Rows are points. The points of each table are mixes of a few directions, plus a little noise. How many directions does each table use, and how many do they share? Where both have some left over, give the other angles between the two spaces (their principal angles), to ten degrees, smallest first.

First, 4 rows:
[[-29.2  35.5]
 [ 18.0 -22.3]
 [ -6.0   6.3]
 [ 18.0 -22.6]]
Second, 5 rows:
[[ -3.5  -9.0]
 [ -5.8 -15.1]
 [ 15.4  39.7]
 [-15.7 -40.6]
 [  9.7  25.1]]
Directions: first 1, second 1, shared 0; angles 60

First, 6 rows:
[[-21.1  37.9 -38.0 -25.4  22.6 -15.9]
 [ -9.8  19.4 -19.2 -12.2  11.1  -7.1]
 [  0.0  -0.9   1.0  -0.5  -0.8   0.3]
 [-10.8  19.9 -19.5 -13.4  11.6 -10.7]
 [ 26.3 -43.6  43.2  28.5 -26.8  20.2]
 [ 19.6 -33.7  30.1  23.5 -20.2  14.1]]
Second:
[[ 34.0   9.5  -2.9  -5.5 -20.4 -35.3]
 [  0.1 -22.2   6.4   2.1  42.7 -26.3]
 [  1.8 -23.6  15.3  -0.9  12.1  15.2]
 [ 16.0   9.9   1.8  10.4 -38.3  -1.8]
 [-23.3  12.0 -15.0 -35.9  23.2  33.0]
 [-22.6   7.9 -19.1 -28.1  52.1  -8.1]
 [ 16.1  -5.7  15.4  22.9 -44.5  11.8]
 [ -9.9  30.4 -10.8  25.0 -48.6   5.5]
 [-13.7 -17.0   8.0  10.8  22.1   5.9]]
Directions: first 1, second 4, shared 1

First, 10 rows:
[[  4.0  18.8 -32.3  -3.5 -46.4 -33.1  12.0  22.0  29.0  41.5  -4.7]
 [ -6.4 -14.3  20.1 -28.2  75.9 -32.8  -8.3  42.6  -1.1 -32.4  27.3]
 [ -0.3 -21.2  -4.8  21.6 -17.5  30.0 -12.4  15.4  -9.0  17.3  10.6]
 [ 16.3  26.7  10.2 -36.1 -14.8 -14.7   4.7 -33.5  13.0  -8.4 -15.6]
 [ -3.8  -0.4  29.9  -8.9  48.7  10.2  -1.6 -34.1 -17.9 -47.2  -6.0]
 [ -3.4 -13.3  -8.0  11.9  -1.3   2.2  -5.1  29.4   0.0  14.2  11.7]
 [-16.4 -20.5  -3.7  33.1  16.7  18.0  -2.9  16.0 -15.2  -0.9   8.4]
 [ 36.4  12.8  11.3 -34.2 -65.3  29.5 -15.8 -34.6   8.9  17.2  -6.1]
 [ -9.6  14.2  -6.2  14.7  -3.0  -4.3  16.5 -27.3   0.4  -5.2 -19.4]
 [-18.9  -3.0 -13.7  29.8   6.6  -2.9  11.3   5.3  -4.2   2.4  -6.1]]
Second, 10 rows:
[[ 22.3  -5.8  10.0 -21.3 -29.1  24.4 -18.8  -2.7   1.4  10.0   8.6]
 [  5.7  -8.4   7.4  28.6   8.1 -16.8  -1.2   2.1 -27.4  11.9   7.5]
 [ 24.2  -1.3  23.0   1.8  27.3 -63.6  -4.1  12.7 -29.6  13.1  20.0]
 [-16.4 -10.1  -9.2  -5.4  -1.4  43.7  -5.5   7.7  17.4 -14.6  -0.8]
 [-39.5 -13.3 -13.5  12.1  29.4  48.0   4.3   6.8  14.8 -34.0  -7.4]
 [ 16.7   6.9   0.9   8.4 -20.9 -22.1   1.9  -6.2 -10.5  23.7  -0.1]
 [  8.1  11.5   6.8 -19.4  30.2 -66.5   7.2  19.9   0.7   1.4  10.4]
 [  0.0  18.1   2.1  -9.1  -6.5   1.5   8.9 -33.1   5.7 -12.5 -18.0]
 [ 10.6  24.7 -28.4   9.1 -68.2 -18.2  14.4  -9.2  16.6  46.8 -16.8]
 [-31.5 -20.7   1.4  -4.6  31.7  71.8  -8.0   1.9  10.8 -46.2  -2.3]]
Directions: first 4, second 5, shared 4
